Every row gives one point. To make a cloud, some directions were put in groups of two or more. Within a group, all points are equally far from the middle, so they leave a hole (a ring in 2 directions, a hollow ball in 3). The other directions are filled evenly. Then the cloud was stretched, turned, moved and blurred a little. How many holes are there, and how many directions does each take, smallest first?

Cloud (13 x 2)
[[  3 -35]
 [ 34 -44]
 [ 47 -17]
 [ 23 -34]
 [ 35 -24]
 [ 10 -31]
 [ 12 -15]
 [ 18 -29]
 [ 22 -13]
 [ 39  47]
 [ 75  52]
 [ 51   2]
 [ -1  23]]
Holes: 0

Cloud (19 x 3)
[[ 49 -25  -5]
 [-70  -7 -48]
 [-43 -24  -1]
 [-18  27 -55]
 [ 52 -20  29]
 [-62  -7   9]
 [ 44 -16 -49]
 [-38  -6  24]
 [ 58 -29  -9]
 [-32  -1 -17]
 [-32 -43   8]
 [-61 -18  11]
 [-17 -26  34]
 [  6   3 -31]
 [ 28   7 -59]
 [-25  21 -18]
 [ 46 -27 -14]
 [ 20  35  -3]
 [ 26 -21 -66]]
Holes: 0

Cloud (22 x 3)
[[ -3  54 -18]
 [ 12  41  31]
 [-25  46 -14]
 [-35  35   6]
 [-58  11  20]
 [ 40  -8 -27]
 [ 62 -19  33]
 [-13  29  29]
 [ 43  32 -40]
 [ 41 -23  35]
 [-49 -29  33]
 [  2 -37 -20]
 [ 33 -20  40]
 [-19 -14 -49]
 [-51 -16  33]
 [-59  16  15]
 [-14 -18 -45]
 [ -9  39  21]
 [ 46  -9  48]
 [ 19  62 -14]
 [ 25  51 -35]
 [ -6  41  20]]
Holes: 1 (2)

Cloud (30 x 4)
[[-38  18  46  18]
 [ -9  72  28 -15]
 [-31 -45  74 -35]
 [-16  51  41  13]
 [-10  77  36 -28]
 [  4 -24  10 -49]
 [  3  24  40  23]
 [ 31 -22  18 -20]
 [-30 -59  33 -35]
 [  3  -6  63  -7]
 [  8  49  53  31]
 [ -3  21  61 -22]
 [ 32 -11  14  18]
 [-15   3  37 -27]
 [ 25 -17  16 -41]
 [-29 -15  64 -48]
 [-23   5 -10 -21]
 [-13  17  36 -49]
 [-22   0   6 -11]
 [ 21 -18  17  22]
 [-43 -45  60 -38]
 [-35 -52  17 -16]
 [ 31  34  16 -33]
 [  1  11  16  23]
 [ -4 -17  43 -18]
 [ -4  75  -2 -14]
 [  9 -48  39 -29]
 [ -1  95   1  -2]
 [ 41  46  15   1]
 [ 30   3  45 -24]]
Holes: 0

Cloud (28 x 4)
[[  0  28  27  37]
 [-55 -30  27  -1]
 [-35 -61  -4 -16]
 [-20  22 -22 -30]
 [ 19  20   8 -39]
 [ 21 -21  34 -27]
 [  6 -39  -1 -25]
 [-79 -12 -21  -3]
 [ 23 -32 -25  16]
 [-49  27  43   0]
 [  8   6  81  25]
 [-44  22 -27  -9]
 [-63   8  13   1]
 [ 21 -33 -20 -14]
 [-84 -56 -27   1]
 [ -1  72  51   0]
 [-47   9 -21  29]
 [-24 -42 -17 -38]
 [-76 -13 -30  16]
 [ 46  20  29  20]
 [ -7 -50   8  12]
 [ 41  22  16 -25]
 [ 39  37  60  32]
 [ 37   5  22  26]
 [ 22 -21 -17  27]
 [  4 -26  52   9]
 [-50 -70 -18  -6]
 [-14 -57  -9 -19]]
Holes: 1 (3)

Cloud (57 x 6)
[[ 43 -18 -18 -33 -29  21]
 [  8   9  33 -25  36 -22]
 [ 11 -26 -18 -53  -9  34]
 [  9  14  24  20 -18 -82]
 [  3 -37  28 -26 -22 -45]
 [ 28 -41  77   2   6  13]
 [ 61   2  46 -10 -51 -40]
 [-12 -11 -24 -16  46 -28]
 [  2 -31  28  21  13  16]
 [-24  -4  49 -22 -37  61]
 [ 14  -6  77  -4   8 -11]
 [ 38 -17  40  44  -9  20]
 [-25  -9  47   4  18  -3]
 [ 20 -28  -9 -49  17 -70]
 [  7  45  22 -47 -48 -22]
 [ 45  -8  40  15 -48   1]
 [ 34 -55  47 -23  17  28]
 [ 31  24  15 -20  16 -42]
 [-11  -9  13 -19 -63  70]
 [ 25 -15  36 -33 -21 -31]
 [ 51  37  36  10  -4 -44]
 [-48 -46 -32 -21 -50  49]
 [ 14  26  60  20 -17 -15]
 [  9 -14  45   4  14 -86]
 [ 45  -9   8  -6  15  57]
 [  3  11  71 -10  -7   2]
 [-42   0  -9 -23 -53   4]
 [  3 -13  41 -58   1  15]
 [ 27 -27   7 -25 -28 -57]
 [ 53  29  50   1  16  -4]
 [ 12 -45   5 -11   8  -5]
 [ 29 -18  91  43 -39  -3]
 [ 21 -24  32 -22 -32  22]
 [ 28   9  51  12   4   1]
 [-14 -10  13  -3 -57 -16]
 [ -5  21  69  28 -26   9]
 [ 39  17  89  -5  34 -40]
 [ 21 -23  16 -15  46   0]
 [-53 -21  -8 -40 -33 -17]
 [ 27  27 -10 -38 -25  53]
 [ 15 -62  47 -11  60  19]
 [ -2  22  60  21 -56 -56]
 [ 16 -13  54 -33  35  65]
 [  0 -32 -53   3 -17 -56]
 [-25  12 -29   2 -54 -32]
 [ 11  -3  15 -45 -10 -58]
 [ 37  19  14   6 -66 -37]
 [-26  19 -45   5 -48 -18]
 [-28  15   0 -23 -33 -30]
 [  9  -9  56  31 -35 -47]
 [ 39   6  55 -29 -13  -6]
 [ 18 -17  49  44  13 -23]
 [  9   2  65  10 -50 -49]
 [  3 -36   8 -50 -16 -65]
 [ 42   6  54 -15  24  24]
 [  3 -51  42  30  27   0]
 [ 13  29  23  20 -46 -36]]
Holes: 0

Cloud (54 x 6)
[[ 25  26  48  17 -77  10]
 [-20  -6   3 -47  -1  35]
 [-57   6  17   7 -40  17]
 [ 51  19   0 -27 -39 -17]
 [ 44  43  55 -47 -34  24]
 [ 12  26  36 -25 -15 -59]
 [-25  52  54   3 -25  22]
 [  4   0   1 -40 -91  -7]
 [-38 -16 -16  21 -64   0]
 [ -3  20 -33 -52 -58  14]
 [-13  35   4  49   4   9]
 [-21 -30  15 -55 -10 -36]
 [-14 -38  44  -4 -17 -58]
 [-35  -9 -25 -53 -47 -18]
 [ -3 -34 -19   2   8 -52]
 [-49   8  13 -39 -70  -9]
 [ -9  10 -13  35  -6  44]
 [-55 -16 -14 -41 -46  -6]
 [-35 -25 -52 -28 -38 -31]
 [ -1 -54   1 -53 -46 -33]
 [-27 -36 -77  -7 -34 -24]
 [ 12 -19  -4 -66 -48  -3]
 [-27  34  24  28 -31  30]
 [-56 -23 -48  12 -33 -39]
 [-17 -18  -3  50  18 -27]
 [ 17  -6  14 -65 -15  17]
 [-28 -36  13  30 -22  30]
 [-22   4  22  -9  30 -23]
 [ -2  72   5  26   5   0]
 [-50  30  13  22 -61   9]
 [-50   8   8  -8 -21  39]
 [-25   4 -45 -36 -59  28]
 [-14 -28  32 -64 -31 -36]
 [-20  -6  47 -60 -41 -41]
 [-13 -28  12 -27 -81 -18]
 [-77  10 -38 -19 -56  -6]
 [  3  73 -18 -23  -3 -10]
 [ 15 -27 -25 -47 -50 -16]
 [ 18 -12  41 -47   5 -46]
 [-34  19  42  31 -20  -7]
 [ -5 -43  -3  17 -51 -38]
 [-57 -11 -23 -28 -11 -36]
 [ -4  38 -17 -30 -44 -53]
 [-15  -2  54  33 -27 -16]
 [-12   7 -45 -29 -44  42]
 [-28 -31  24  43  10  -5]
 [-46  -4 -17  61  -3   2]
 [ -7  11  27 -18  12  35]
 [ -3 -50  45  20 -28 -49]
 [  7  41 -40 -23  -7  30]
 [-40 -22 -28 -41  -4 -32]
 [-15  22  68 -13  -2 -41]
 [ -9 -28   3  27 -10 -53]
 [ 30  22  61 -32 -15  31]]
Holes: 1 (4)

Cloud (86 x 8)
[[ 67 -14  -2  48 -19  14  25 -17]
 [-41   8 -16 -12  53  27  18 -25]
 [ 86  25  15  22 -48 -47   2 -14]
 [ 77 -23  32  12   8   8  32 -24]
 [  5   0 -24 -86  61  14  29  -2]
 [-27 -26 -40 -67  39  -9 -57   2]
 [-34   8  15 -38  -6 -15 -78 -22]
 [ 41 -15  29 -12   5 -34  58 -55]
 [ 44  28  -9 -23 -53  45  10  11]
 [-10 -43 -13   8  23  67  20 -14]
 [ 26  37 -33  18   0  47  16   0]
 [ 23   1  45  25  13 -67 -11  -5]
 [ -4 -17 -22  40  54   4 -36  -2]
 [-13   3  32 -19  23  61 -37 -16]
 [ -5 -14 -13 -41  15 -96   1  -5]
 [ 36   2  65  38   5 -23  -6 -41]
 [-42 -24  15  16 -17  10 -68 -45]
 [ -8  -6 -51  -1 -35 -13 -28  21]
 [ -7  47 -22 -24  59  27 -21   5]
 [ -9  34  44 -31   8   6 -44  -4]
 [ 46  -8  38 -46  38  33 -19 -45]
 [ -4 -36 -28  -1   4  48  45   1]
 [  1  17   6 -62   3  17  57 -27]
 [ 18 -12  16 -47  23  12 -55 -64]
 [ 20 -30 -31  15  34 -47 -27  24]
 [-18  23 -10 -47   7  17 -74 -35]
 [-38  14  -6 -74  68   8  -2 -21]
 [ 50  45  41  15 -14 -55  30 -12]
 [ 24 -19  -1  31 -14  65  11   2]
 [-21   7  22 -44 -32  12  33 -33]
 [-39  23   1 -76   6 -30 -14 -47]
 [-16  41  34 -23   8 -11 -28  15]
 [-70  -4   8  20   6 -16 -40 -12]
 [ -5 -47  14  -1  20  66  23   7]
 [ 68  27  51   8 -15 -17  42 -23]
 [ 13   8 -34  15  16   4  48  27]
 [ 24  33 -20   3  40  49  16 -13]
 [-76 -12   4 -52  25  -3  -3 -23]
 [ -7 -33  28  33 -24  32  32 -36]
 [-28  43  18   0  41 -13  21 -42]
 [ 11  16  37 -43  31  10 -63   6]
 [ 69 -43  16  21  -3   6  -4 -22]
 [ 20  65  29  55  25   1 -50 -34]
 [ 73 -10   9 -17  -1   7 -44 -21]
 [-49 -22 -24 -61 -16 -15  15 -46]
 [ 33   9 -15 -51  27 -39  26 -44]
 [-20 -94  18 -17  -1  17 -21 -34]
 [-20 -34 -15 -31 -12  51 -23 -54]
 [ 19  35  51  41  -2  14 -12   0]
 [ 28  -2  28 -43  -8  41 -55 -16]
 [ 11  33  61  -8  36  18 -18 -36]
 [ 55  -5  -2 -47 -56  35  -1 -28]
 [ -8  -5 -44  25 -15  -2 -48  -9]
 [ 71  17  -1  57 -22  16  19  -2]
 [ 39 -54 -15  26  -9 -25  21  21]
 [ 23  12   9  -5  15   3  26  60]
 [  7  -1  41 -20  42 -30 -37 -70]
 [ 23  23 -26 -35  77 -21  21  31]
 [-33 -22   8 -69   3  27   2 -54]
 [ 39 -35  -1 -37 -57   2  22 -61]
 [-41  20  14 -55   8   4 -52 -51]
 [ -5   8  45  66 -12  17 -31 -37]
 [ 56 -15   7 -10  63   0 -45   8]
 [ 49  29  60 -26   6  29   9 -64]
 [ 66  15  19 -13   7  -1  66  -7]
 [-62  25 -28   2   8 -23 -13  -2]
 [ 16   3 -15 -62  53  -6 -56 -16]
 [ 47 -17  40  -3 -12  10 -38 -82]
 [ 22  49  61 -26   0   6  12 -66]
 [ 17  25  32 -64   3  -1  11 -83]
 [-39   5  24  42  24 -45  -9 -37]
 [ 25  24 -29  26  21  25  32 -17]
 [-20 -23  -5 -24  23  50 -66  21]
 [ 13 -22 -34  39 -20 -15   0  33]
 [ 15  23  19  30  53 -46 -45   8]
 [ 13   9  11  50  28   9 -43 -61]
 [ 14  12 -27  33  49 -27  -7  29]
 [-13 -16 -56  -7 -23 -13  -9 -24]
 [ 53 -11  37 -52  11  -5  34   4]
 [ 39  -9  -8 -59  53  49 -14  34]
 [-24 -19  -5  13 -37 -31  30 -80]
 [ 32  48  38  17  51  18 -49 -31]
 [-48  -8 -57 -47  26  -3 -19  31]
 [ -7  24  16   6 -51  -1  32   3]
 [ 52   6  25  10  37  42  -2  34]
 [-14  16 -13  49  35  -7 -41 -25]]
Holes: 2 (3, 4)
